Each row is a point. A path goes straight from each point to the next, and from the last back to the first. The post is the endless flat space through its rows: a point in 2 columns, a line in 3, a plane in 4, and so on, so that a path can go around it. How many times does the path go around the post? Going back the other way cancels.
(in the rows, 128 means zero)

Post, 2 rows:
[[113 107 166]
 [169 123 105]]
Path, 18 rows:
[[158  71  91]
 [122 137  73]
 [131 172 105]
 [123 126 172]
 [219 108 135]
 [159  55 163]
 [146  95 161]
 [130  71 142]
 [114 118 109]
 [ 44 105 184]
 [140 145 107]
 [150 156 129]
 [221 142 128]
 [121  71 176]
 [166  92  92]
 [ 87 113 108]
 [130  84 140]
 [179  85 118]]
Times around: 2

Post (7 x 8):
[[158 179 125 106 135  94 102 126]
 [141 111 186 124  67 181 107 153]
 [158 176 142 121 133  89 135 191]
 [123 200 107 106 104 113 131 169]
 [157  90  64 173 100 207  76 123]
 [150 156 167 175 141 143 111  95]
 [131 108 167 123 130 197 122 130]]
Path:
[[138 139  97 132 125 195 151 190]
 [153 210 112 124 148 137 170 114]
 [172  94 183 146 114 152 144  75]
 [141 106  91  95 176 139 122 153]
 [132 116 170 141 125 164  89 105]
 [159 130 103 140 159 162  61 110]
 [191 130 124 149 148 141  94 153]
 [191 137 138  93 162 191 107 117]
 [157 144  72  98 107 147 113 120]
 [169 116 150 120 133 110 101  72]
 [111 140 154 144 113 166 133 149]
 [145 172 160 151 139  97  87 138]
 [156 175 137 145  80 159 102 249]
 [149 145 167 149 103 205 129 100]
 [163 200 117 182 118 120 137 170]
 [188 134 156 148  46 129 120 157]
 [169 105 108 126  99 122 138 162]
 [ 97 118 121 153 162 145  88  75]
 [118 106 110 172 119 219  89 149]
 [140 214 120 179  59 121  93 151]
 [146 167 157 150 118 191 133 117]
 [155 131 119 109 119 153 160 157]
 [190 145 138 178 165 123 124 103]
 [161 145 133 166  53 132  91 102]
 [ 90 196  87 158  89 148 128 124]
 [115 130 136 153 121 157 115 207]
 [137 160 172 152  54 177 109 193]]
Times around: 4

Post:
[[114 147  80 146 161 116 103  99 136 118 109 158]
 [192 164 159 164 108 173 165 172 139 134 101  80]
 [ 92  93  77 190 139 116 156 103 105 149 103 139]
 [ 99 163 177 153 159 137 122 130 114  91 108 153]
 [141 159 114 121 134  69  97 132 107 171 151 118]
 [ 92 138 135  62 165 104 139 150 109 136 174  88]
 [147 137  87 104 111  79 101 133 147 138  57 112]
 [189  72 119 127  93  93 143 147 186 147 139  84]
 [158 110  61  50 116 121 114 143  92 130 117 155]
 [114 183 160 140 121 171 155  87 111 123 134 121]
 [111  97 138  69 112 136  54 151 178 150 112 108]]
Path:
[[ 53 159 171  76  93  93  96 111  96 159 116  69]
 [176 160 117 148 106  90 167 136  91 152 114  35]
 [119 233 127 143 179  83  88 114 108  78 130 180]
 [125 215  51 138 124 133 144  99 145 165 125 120]
 [167 131 100  90 108 171 184 132 126 134  78 142]
 [168 148 118  90 160 106 106  72  90 130 128 202]
 [168  72 121 111 153 132  74 120 117  90 144 161]
 [153 113 137 165  97 162 150  86 162 114 133  92]
 [ 61 137 176 100  82 168 131 182  85 137 111 109]
 [ 76 112 123  27  99 173 112 125 140 125 134 139]
 [114 120  86  62 155 112 101 140 135  95  82 189]
 [170 182 121 196 148 100 136  98 199 160  65  81]
 [186 177 100 114  85 129 180  77  96 186 197 142]
 [125 179  70 161 124  54 116 114 192 166 147  88]
 [136 181 122 156 120  83 186 111 131  71  62  84]
 [121 151 153 202 179 143 102 118 130  87  78 118]
 [177 114 119 147 148 127  87 111  60 165 160 158]
 [138 160 106 199  89 117 107  51 181 187  70 109]
 [118 223  70 162 114 113 197 105 131 153  42 115]
 [124 191 152 171 158 134 142 179  94 150 142 106]
 [ 98 155  79 152 115 157 140 108 153  89  93  82]
 [163 128 128 100 154 143 141 191  69 109 109 110]
 [162  67  56  45 135  53 146 123  96 153 118  93]
 [144 190 140 132 185  87  79 127 107 148 178 175]
 [112 137 157  78 126 158 132 146 112 117 205 214]
 [113 146 115 160  34 121 171  99 186 170  95  50]]
Times around: 1

Post:
[[183 137 106 149 105 126 115 124 152 144  92  89 132 124 122 121 204  96]
 [142 186  86 147 211 131 165 197  78 120  27 181  80 135 115 150 118  70]
 [154 117 114 135 126 101 153 156 126 154 131  96 171 140 130 109 180 165]
 [135 128 104 116 124 123 154 123 154 130 168  84 134 126 157 103 178 107]
 [138 117  95 106 104 123 152 160 110 123 139 139 156 119 120 131 160 111]
 [211 152 169 118 115 129 141 126 171 150 135 161 136  95 142  91 156 109]
 [152 117  86 168 152 135 138 166 158 124 130 131 160  93 117 121 112 113]
 [144 114 144 110 160 145 125 153 135  95 142 163 114 214 123 117 181  99]
 [116 142  57 131 165 211 129  62 202 140 138 123  91 162 127 104 113 169]
 [131 153  71 130 130 135 146  96 102 117 160 125 136 156 110  72 100 130]
 [101 122 180 139 106 110 136 143  78 122 109  68 125 128 115  93 139 171]
 [180  98 150 136 133 128 146  84 176 132 134 159 169  83 137 127 180 124]
 [ 88 102 114 128 152 136 160 170  78 167 131 155 138 171 116 118 118 101]
 [129 104 131 112 174 134 113 145 158 131 101  71 190 115 116  79 170 183]
 [101 140 149 136 167  95  85 101  33 146 135 121  95 144 139 128 118 173]
 [112 148 121 167 113 150 152 158  79 158 172 124 161 117  89 143 132 140]
 [113 106 134 113 185  71 100 146 147 132 137 114 104 104  89 117 198 147]]
Path:
[[104 119 121 105 201  89  98 116 105 153 136 170 105 132 112 143 128 154]
 [128 146 149 118 127 121 160 108 196 132 130  40 120  73 129  90 176 152]
 [122 190 118 158 115  93 129 171  75 144  89  95  92 133 106  77  72 181]
 [124 157  74 168  86 112 138 116 127 116 160  52  92 121 143  26 113 134]
 [198 135  41 122 113 126 140 128 144  68 162 142 169 150  94  78 137 121]
 [195 123 105 149  85  62 160 173  31 141  81 137 150 130  99  69  53 121]
 [103 203  79 128 140 157 130 196 178 112 116  75  79 128  76  36  55  78]
 [145 115 127 189  82 187 152  74 141 103 137 142 185 123  93 134 183  55]
 [135 160 111 187 149 183  65 110 115  79 177 102 125 138  78  78  97 123]
 [162 104 139 183 106  61 154 155  48 125  88  72 148  90 123  86  82 141]
 [145 109 173 130 123 133 147  96 111 156 167 131 176 194 140 103 152 101]
 [116 139 101  93 118 129 145 108  89  92 188 134 200 127 152 114 132 130]
 [115 150  92 146  71 190 159 146 101 155 129  99 113 171 144 109 140  81]
 [156  90  71 122 184  43 141 135  42 177 109 143 110 143 153 132 157 129]
 [147  96 127 132 136  72 157  66  94 123 176  74 174 142  87 114 180 190]
 [226 179 128 105  58 130 107  95 179  90 107  65 159 145 132  51 191 103]
 [172 225 147 145  40 180 171 128 150  46 134 111  87  99 151  85 109 133]
 [121 141 123 140 142 229 115 141 190 160 122 133 109  87 100 131 189 120]
 [130  95  92 144  97 229 239  90 175  57 142  73 181 132 123  87 120 135]
 [112 107 107  92 115 203 169  49 184 130 153 126 153  96 157 142 159 111]
 [120 109 119  88 241 117  98  99 116 150  36 160 186 220 130 117 198 166]
 [205 137 117 124 127 173 109  95 235 140 190  95 200 139 105 101 224 114]
 [113 170 143  48 212  82 173 234  99 176  78  81 143  61  91  81 212 147]
 [193 176 150 148 128 163 181 182 154 114 165 200 104 144 122 145 177  89]
 [109 108 177 102 121 187 145 140 182 147  68 105 188  90 110  87 165 180]]
Times around: 3
